Rows are points. Each copy is the shape, with its points in the same order, turned, moved and blurred by noise. Some copies are also mirrored. Which?

Shape:
-.47; .49; .30
-.11; .52; -.33
.22; -.09; .17
-.04; .22; -.34
.41; -.30; -.18
.22; -.28; .20
.35; -.12; .00
.20; .67; .21
Copy 1, 8 rows:
.09; .80; -.16
-.02; .18; -.61
.21; -.04; .17
-.08; .04; -.41
.07; -.48; .05
.14; -.15; .36
.25; -.27; .06
.56; .33; -.37
Copy 1 is: only turned
Copy 2:
.35; .52; -.11
-.19; .13; -.43
-.06; -.10; .36
-.30; .10; -.19
-.54; -.31; .37
-.15; -.06; .55
-.20; -.24; .33
.37; -.16; -.25
Copy 2 is: only turned
Copy 3, 8 rows:
.09; .22; .65
-.50; .17; .14
.24; -.23; -.18
-.31; .19; -.03
-.01; -.20; -.62
.43; -.18; -.26
.10; -.27; -.31
-.15; -.37; .51
Copy 3 is: mirrored

Shape, 12 rows:
-.20; -.18; -.09; -.02; -.08; .20
.35; -.22; -.21; .01; -.03; .29
-.12; -.17; .55; -.06; .06; -.31
.14; .07; .27; .27; -.02; .23
.09; -.05; -.19; -.05; .15; .27
-.19; .63; -.03; .00; .03; .16
-.20; .12; -.14; .11; -.07; .26
-.13; -.06; -.14; .12; -.11; .32
-.10; -.02; -.07; -.01; .94; -.01
.47; -.05; -.18; .21; -.12; -.53
-.17; -.22; -.04; .25; .10; -.72
-.25; .11; .22; .04; -.03; .27
Copy 1:
.17; -.16; -.14; -.02; -.13; .16
.23; .31; -.31; -.29; -.07; .15
-.40; -.27; -.04; -.19; -.34; -.36
-.19; .02; .06; -.46; -.05; .20
.31; .11; -.04; -.19; .01; .04
-.07; -.07; .37; .01; .45; .10
.13; -.11; .09; -.04; .08; .29
.18; -.08; -.05; -.10; -.04; .31
.47; .06; .55; -.27; -.28; -.51
-.37; .64; -.08; .11; -.32; -.04
-.32; .12; .18; .31; -.65; -.21
-.03; -.32; .08; -.22; .08; .10
Copy 1 is: only turned
Copy 2 (12 x 6):
.05; -.06; -.11; -.20; -.15; -.19
.06; -.32; -.27; -.26; -.04; .09
-.32; -.11; .58; -.08; -.05; -.02
-.15; -.31; -.06; .11; .15; -.23
.02; -.07; -.30; -.06; -.14; .05
.11; .43; -.15; .35; .32; -.14
.19; .14; -.23; -.03; -.01; -.27
.11; -.07; -.25; -.13; -.02; -.27
-.14; .08; -.08; .45; -.66; .34
.53; -.48; .33; .03; .20; .32
.43; -.09; .71; -.02; -.23; .02
-.18; .04; -.05; .01; .06; -.29
Copy 2 is: mirrored

Shape (12 x 9):
-.22; .23; -.10; -.09; -.33; .04; -.45; -.61; -.14
-.25; .00; .13; -.33; .43; -.23; -.41; .36; .31
-.29; -.20; -.90; -.28; .11; -.24; -.41; -.11; .17
.25; .28; .14; .48; .41; -.16; .49; -.11; -.38
-.10; -.26; .10; .94; -.05; .41; -.12; -.13; .26
-.38; -.24; .14; -.04; -.06; .12; .25; .05; -.29
-.25; -.27; .02; -.33; -.15; .07; -.35; .24; -.35
.51; .08; .08; -.19; -.05; .06; -.34; .10; .00
-.21; -.05; .07; .11; -.14; -.19; -.01; .22; -.03
-.42; .07; -.09; -.15; -.37; .69; .09; .33; -.38
-.37; -.05; .13; .61; -.23; -.16; -.10; .30; -.34
.63; .03; .13; .38; -.36; -.09; .28; .37; .20
Copy 1:
-.34; -.17; -.48; .38; -.31; -.42; -.50; .20; .02
-.15; .34; .02; -.51; -.33; -.05; -.44; -.32; .54
.15; .43; -.62; -.48; -.03; -.62; -.73; .21; .05
.60; -.08; .49; .53; .00; -.36; -.06; -.30; .12
.42; -.16; -.51; .53; .34; .21; -.08; .03; .68
.03; .07; -.01; .25; .20; .17; -.60; -.32; -.12
-.41; .34; -.02; -.01; .16; .05; -.70; .01; .07
-.24; .39; .09; .06; -.19; -.14; .05; .25; .18
.04; -.14; .06; -.12; .11; .03; -.39; -.10; .11
.03; .23; -.02; .37; -.05; .56; -.89; .26; -.18
.09; -.41; .18; .15; .45; .06; -.58; .05; .40
.31; -.08; .27; -.01; .17; .18; .46; .28; .06
Copy 1 is: mirrored
Copy 2:
.69; -.27; .46; .55; .13; -.11; .09; -.17; -.06
.49; -.16; -.21; -.63; .32; -.01; .09; -.08; -.09
.30; -.31; .25; -.01; .74; -.26; -.64; -.06; -.26
-.43; -.27; -.31; .25; -.43; -.25; .28; -.07; .26
-.30; .24; .81; -.05; .06; -.07; .43; -.13; .44
.08; -.04; .21; .02; -.22; .03; .13; .48; -.25
.40; -.05; .06; .07; .36; .22; .20; .37; -.44
.30; .22; -.24; .20; .27; .03; .29; -.41; -.21
.24; .09; .02; -.01; .08; .01; .07; .29; .15
.10; .01; .39; .21; -.17; .73; -.02; .27; -.44
-.01; -.05; .18; .16; .15; .19; .32; .53; .47
-.17; .77; -.28; .24; -.04; .02; .13; -.15; .33
Copy 2 is: mirrored
Copy 3:
.00; -.36; .05; .20; -.38; -.34; -.59; -.30; .08
.27; .00; -.37; .04; -.16; .26; .01; .41; .65
-.14; -.03; .16; .63; -.05; -.48; -.38; .60; .53
-.57; -.16; .12; .17; .13; .49; .42; -.30; -.19
.47; .12; .52; .59; .20; .47; -.25; -.42; -.19
-.13; .23; -.25; .25; .31; .03; -.16; -.46; .33
.03; .06; -.58; .19; .23; -.08; -.52; -.01; .31
.12; .00; -.24; -.10; -.09; .02; -.17; .31; -.29
.18; -.10; -.19; .27; .28; -.01; .04; -.17; .25
-.01; .40; -.72; .69; .04; -.14; -.35; -.49; -.04
.20; -.40; -.22; .55; .53; .25; -.06; -.42; .13
.34; .06; -.01; .07; .40; -.01; .48; -.02; -.56
Copy 3 is: only turned

Shape, 18 rows:
.18; .18; .08; -.33; -.57; .57; -.13; -.17; .32; .27; -.23; -.07
.17; .55; .25; -.38; -.15; .31; -.01; -.23; -.24; -.01; .53; -.16
.46; -.09; -.06; -.53; .22; -.05; .07; .10; .60; .53; -.20; -.08
-.23; -.11; .22; .22; -.25; .21; -.24; -.18; -.23; -.24; .03; .01
-.17; .17; .08; .10; -.33; .25; -.26; .39; -.03; .10; .40; .06
-.17; .30; -.31; -.39; .12; .02; .06; .10; .01; -.10; .11; -.18
.39; -.09; .05; .17; -.13; -.01; .31; .34; .17; -.15; .29; .06
-.34; .15; -.19; -.19; .19; .08; -.44; .52; .05; -.18; .19; .03
-.05; -.34; -.19; -.11; .10; -.16; -.54; .38; -.06; .01; .00; .15
-.24; .45; .20; .38; -.07; -.08; -.12; .39; .10; -.04; -.33; -.51
.00; .05; .23; -.05; .17; .10; -.10; .58; -.06; .08; -.09; -.31
.17; .21; -.67; -.08; .13; .10; .08; .23; -.34; -.02; .06; -.19
-.07; .21; -.08; -.24; -.12; .00; .08; .13; -.23; -.09; -.18; -.35
.12; -.42; -.11; -.42; .56; .18; .10; .04; -.02; .49; .21; .30
-.03; .04; -.06; -.21; -.17; .46; .02; .24; .04; -.07; -.43; .24
-.07; .09; .02; -.29; .12; .04; -.13; .17; -.27; -.13; -.05; -.66
-.07; -.28; -.13; -.01; .05; .17; -.24; .09; -.18; .10; .60; -.58
.11; .16; -.04; -.06; -.07; .29; -.40; .13; .23; -.19; -.07; -.01
Copy 1:
-.08; .12; .11; -.14; .14; -.32; .61; -.16; -.56; -.07; .01; -.43
-.10; .03; .35; .26; .58; -.34; .37; -.39; -.04; .11; -.03; .31
.01; .45; -.32; .58; -.03; -.51; .33; .48; -.22; -.05; -.02; -.43
-.02; -.18; .26; -.23; .02; .17; -.22; -.21; -.19; -.09; -.22; .09
.09; -.30; .13; .14; .10; .19; .25; -.29; .04; .36; -.27; -.19
.37; -.14; -.22; .38; .33; -.06; .25; .06; -.11; -.09; .10; .22
-.06; -.26; -.17; .33; .06; -.37; -.20; -.21; .30; .03; -.04; -.39
.44; -.38; .04; .33; .15; .31; .14; .28; -.03; .32; -.03; .03
.37; -.07; .20; .37; -.29; .32; -.06; .32; .06; .02; -.09; -.21
.03; -.26; -.39; -.30; .49; .24; .19; .29; .21; -.13; -.46; -.14
-.23; -.23; -.15; .27; .20; .22; .21; .36; .17; .01; -.17; -.13
.36; -.41; -.13; .41; -.07; -.17; .41; -.01; .26; -.40; .04; .24
.07; -.09; -.15; .14; .32; .14; .26; .01; .00; -.41; .06; .07
-.10; .21; -.10; .78; -.53; -.27; .06; .23; -.19; .21; .06; .23
-.02; -.20; -.12; -.13; -.15; -.02; .30; .11; -.23; .00; .38; -.20
-.04; -.20; .02; .36; .44; .23; .20; .25; -.06; -.44; -.15; .18
.01; -.35; .20; .71; .09; .08; .03; -.13; -.17; -.18; -.61; .14
.22; -.26; .21; -.04; .16; -.16; .17; .24; -.17; .07; -.05; -.24
Copy 1 is: only turned
Copy 2, 18 rows:
-.30; -.52; .07; -.11; -.14; .03; .00; .34; -.26; -.55; .17; .01
-.01; -.05; -.57; .18; .06; -.17; -.40; -.03; -.01; -.39; .10; -.38
.12; -.01; .47; .23; -.29; -.26; .61; -.08; -.10; -.48; -.13; .21
-.10; -.34; -.22; .01; -.26; .08; -.42; .16; .13; .36; .14; .14
-.17; -.27; -.22; -.18; -.11; -.48; -.21; .09; .22; .17; .41; -.17
.43; -.03; .11; -.10; .05; -.19; -.08; -.10; .10; .03; -.20; -.38
-.06; .50; .09; .07; -.39; -.24; .00; .07; -.16; .26; .37; -.08
.35; -.32; -.15; -.36; -.10; -.51; .05; -.11; .23; .35; -.09; -.10
.26; -.16; .02; -.14; -.11; -.32; .19; .09; .52; .35; .04; .37
-.30; -.15; .28; -.35; -.47; -.35; -.57; -.06; .03; .20; -.45; -.01
.03; -.06; .08; -.02; -.22; -.70; -.19; .08; -.09; .21; -.26; .19
.45; .24; .36; -.27; .25; -.21; -.41; -.11; .21; .05; .12; -.12
.13; -.07; .14; .04; .08; -.15; -.34; .17; .01; .08; -.22; -.17
.52; -.08; .09; .56; .12; -.28; .39; -.36; -.02; .04; .30; .35
-.02; -.37; .10; -.31; .16; -.07; .05; .15; -.35; .13; .10; .15
.38; -.13; .09; .11; -.12; -.33; -.49; .21; .11; .06; -.47; -.02
.51; -.16; -.05; .32; -.47; -.41; -.51; .18; .44; .05; .19; -.13
.09; -.19; -.11; -.42; -.34; -.08; -.05; .15; .05; -.05; .01; .11
Copy 2 is: mirrored
Copy 3 (18 x 12):
.55; -.05; .49; .46; .37; -.04; -.45; .07; -.25; .20; -.09; -.11
.45; -.35; .65; .01; -.30; -.19; .11; -.09; -.15; -.26; -.03; .30
.83; .11; -.09; -.15; .43; .11; .02; -.11; .29; .22; -.18; -.39
-.36; -.17; .18; .27; -.10; -.06; .06; .37; -.33; .02; -.01; .09
-.02; -.07; .43; .15; -.41; .15; -.21; .25; -.10; -.05; .20; -.25
.26; .21; .12; -.14; -.37; .02; .10; -.29; -.26; .12; -.19; -.01
.05; .30; .18; .06; -.01; .25; .15; .17; .37; -.17; .22; .09
-.15; .21; .18; -.27; -.60; -.08; -.10; .02; -.02; .33; -.10; -.31
-.11; .14; -.22; -.13; -.33; -.22; .02; .34; .04; .40; .11; -.34
-.55; -.10; .15; .00; .10; .19; -.21; -.58; -.11; -.01; .10; -.31
-.12; .01; .29; -.19; .03; .06; .18; -.17; .03; .23; .19; -.44
.30; .29; -.05; -.24; -.39; .18; .11; -.23; -.30; .27; .41; .25
.07; .18; .15; .07; -.06; -.14; .16; -.40; -.29; .07; .10; -.03
.68; .11; -.03; -.53; -.04; .18; .47; .53; -.07; .25; -.11; -.26
.06; .47; .36; .01; .28; -.13; -.19; .15; -.32; .23; .00; -.12
.00; -.12; .23; .04; -.18; -.14; .37; -.42; -.20; .36; .07; -.04
.15; -.34; .14; .19; -.55; .31; .48; .12; -.06; .45; .13; -.07
.01; .07; .28; .04; -.08; -.07; -.34; .06; .07; .37; -.12; .00
Copy 3 is: mirrored
Copy 4, 18 rows:
.45; .06; .25; .32; -.07; .15; -.10; .21; .03; .15; .13; -.67
-.22; .30; .09; .09; -.35; .08; .41; .35; .12; .26; .60; -.26
.64; -.27; -.07; .24; .14; -.39; .43; .32; -.38; .10; -.31; -.27
-.14; -.03; -.07; .09; -.02; .05; -.51; .01; .24; -.06; .39; -.02
-.30; .24; -.08; .10; -.42; .14; -.40; .30; -.07; .19; -.11; -.08
-.25; .14; .37; -.09; -.05; -.45; .17; .36; -.03; -.07; -.03; -.13
-.02; .07; -.29; .16; -.20; -.07; .15; .09; .35; .16; -.39; .16
-.43; .24; .04; -.26; .00; -.49; -.37; .41; -.24; .13; -.15; -.17
.08; .01; -.05; -.20; .01; -.57; -.52; .17; -.22; .26; -.10; .15
-.60; -.37; .08; .06; -.13; -.02; -.11; -.30; -.20; -.16; -.24; -.37
-.30; -.39; -.19; -.07; -.37; -.37; -.13; .21; -.13; .10; -.12; -.30
-.26; -.12; .53; -.22; -.11; -.37; .21; .32; .26; .29; -.13; .18
-.17; -.12; .40; -.09; -.28; -.38; .04; .03; .14; -.02; .07; -.16
.46; -.27; -.22; -.11; -.02; -.39; .10; .94; -.16; .05; .05; .27
.24; -.14; .19; -.17; -.02; -.20; -.27; .27; .29; -.09; -.12; -.51
-.43; -.31; .27; .08; -.30; -.68; .06; .07; -.02; .07; .25; -.19
-.38; -.13; .12; .47; -.28; -.43; -.18; .38; -.05; .35; .21; .37
-.13; .05; -.10; .04; .23; -.15; -.24; .17; .05; .26; -.05; -.41
Copy 4 is: only turned

Shape:
-.27; .08; -.17; .05; -.11; -.28; .31; .09; -.33; .55; .11; .07
-.02; .11; .18; -.41; .23; -.21; -.02; .12; .08; -.26; .41; .02
-.30; -.57; -.16; .19; -.20; -.14; .24; .27; .12; .23; -.17; -.31
.30; .40; .08; .14; -.29; .13; -.31; -.31; .38; -.14; -.26; .15
.00; -.08; .27; -.58; -.01; -.32; -.10; .25; .22; .18; .35; -.13
.16; -.14; .60; -.57; -.23; -.03; .18; -.05; -.07; -.19; .21; -.16
-.40; -.13; .10; .50; .07; -.63; .21; .06; -.24; .29; -.06; -.53
-.01; .23; .14; -.29; .11; .02; .17; .34; -.25; -.08; .51; -.33
-.26; .30; .39; -.24; -.24; .39; .15; .09; .15; -.16; .44; .11
.44; .27; .13; .51; .23; .45; -.19; -.12; .21; -.10; -.13; .27
.02; .12; .18; -.63; .09; .21; .16; .25; -.09; -.35; -.08; .12
-.25; -.03; .18; -.21; .02; -.15; -.07; .02; -.04; -.46; .23; .23
-.01; .10; .40; -.51; -.24; -.23; .24; .26; -.10; -.27; .08; .01
.27; -.06; .35; .88; .16; .27; -.28; .05; -.07; .13; -.24; .65
.73; .33; .07; .45; -.34; .09; -.01; .06; .49; -.34; -.14; .41
.51; -.08; -.07; .47; -.07; .25; -.39; -.26; -.19; -.25; .18; .35
-.39; -.08; .03; .10; -.24; -.28; -.19; .44; -.35; .33; -.17; -.40
.29; .00; .11; .49; .21; .38; -.06; -.35; -.02; .02; -.34; .43
Copy 1, 18 rows:
-.11; .01; .20; .13; .22; .07; -.06; .17; .68; -.31; -.05; .18
.13; .20; -.05; -.01; .26; -.27; -.35; .21; -.17; .20; .31; .24
.40; .02; -.06; .06; .36; .06; .01; .04; .50; .08; -.75; -.06
-.24; -.32; -.15; .18; -.09; .32; .04; -.11; -.56; .06; -.14; .03
.05; .37; -.46; -.03; .24; -.23; -.40; .01; .10; .09; .07; .38
.45; .15; -.12; -.37; .47; -.03; -.07; -.32; -.31; -.14; .14; .54
.43; .46; .27; .36; .10; .22; .14; .52; .45; -.30; -.45; .14
.13; .07; .26; .09; .37; -.37; -.28; .08; .08; .17; .14; .73
-.08; -.11; .18; -.42; .41; .02; -.09; .01; -.21; .43; .07; .47
-.03; -.62; .20; .05; -.59; .15; -.01; -.07; -.28; .28; -.11; .24
.26; -.01; .19; .01; .44; -.22; -.31; -.49; -.12; .24; .36; .19
.17; .08; .12; -.19; .25; -.28; -.04; .12; -.20; .24; .19; -.04
.33; .18; -.07; -.08; .58; -.01; .02; -.20; .00; .09; .35; .26
.11; -.55; .18; -.11; -.94; .28; .45; -.03; .23; .34; .06; -.03
-.06; -.90; -.34; .18; -.09; .42; .16; .08; -.34; .32; .16; -.04
.00; -.64; -.02; -.09; -.47; -.29; .33; -.01; -.25; -.15; .05; .10
.01; .47; .05; .30; .23; -.03; .35; -.06; .62; .06; -.42; .26
.02; -.60; .32; -.08; -.55; .18; .07; -.22; -.04; -.03; -.11; -.07
Copy 1 is: mirrored
Copy 2:
.12; .03; -.46; -.40; -.03; -.02; .08; -.49; .29; .19; -.14; .34
-.05; .10; .11; .06; .00; .64; -.02; -.03; .37; .04; .12; -.29
.14; .00; .00; -.33; .05; -.61; -.11; -.40; .38; .14; .34; .07
-.11; -.19; .45; .01; .14; .26; .34; .21; -.43; .25; .28; .41
-.18; .32; -.11; .15; .01; .30; -.01; -.02; .52; -.13; .27; .03
-.01; .27; .22; .15; -.40; .10; .27; .34; .46; -.03; .06; -.17
.43; .09; -.06; -.90; .16; -.21; -.09; -.39; .34; -.33; .13; .05
-.12; .22; -.11; -.39; .00; .42; .06; .05; .61; .34; .04; -.22
-.51; -.04; .39; -.16; -.31; .37; .04; .04; .39; .33; -.14; .09
-.14; -.31; .12; -.34; -.08; .14; -.09; .38; -.64; .50; .14; .00
-.07; .31; .22; .34; -.10; .26; .04; .14; .26; .43; -.20; -.29
.00; -.17; .37; .17; .11; .34; -.04; -.03; .37; -.01; -.12; -.23
-.09; .37; .14; .13; -.04; .16; .30; .02; .39; -.06; -.22; -.25
-.16; -.54; -.10; -.38; .09; -.25; -.36; .38; -.68; .15; -.28; .11
-.49; -.34; .18; .01; .18; .02; .47; .17; -.73; .25; .24; -.14
.03; -.83; -.01; -.12; .16; .09; .18; .53; -.23; .32; .03; .07
.12; .24; -.04; -.52; .48; -.24; -.21; -.08; .46; .01; .00; .34
.25; -.46; .02; -.20; -.19; -.08; -.15; .28; -.69; .42; -.06; .16
Copy 2 is: mirrored
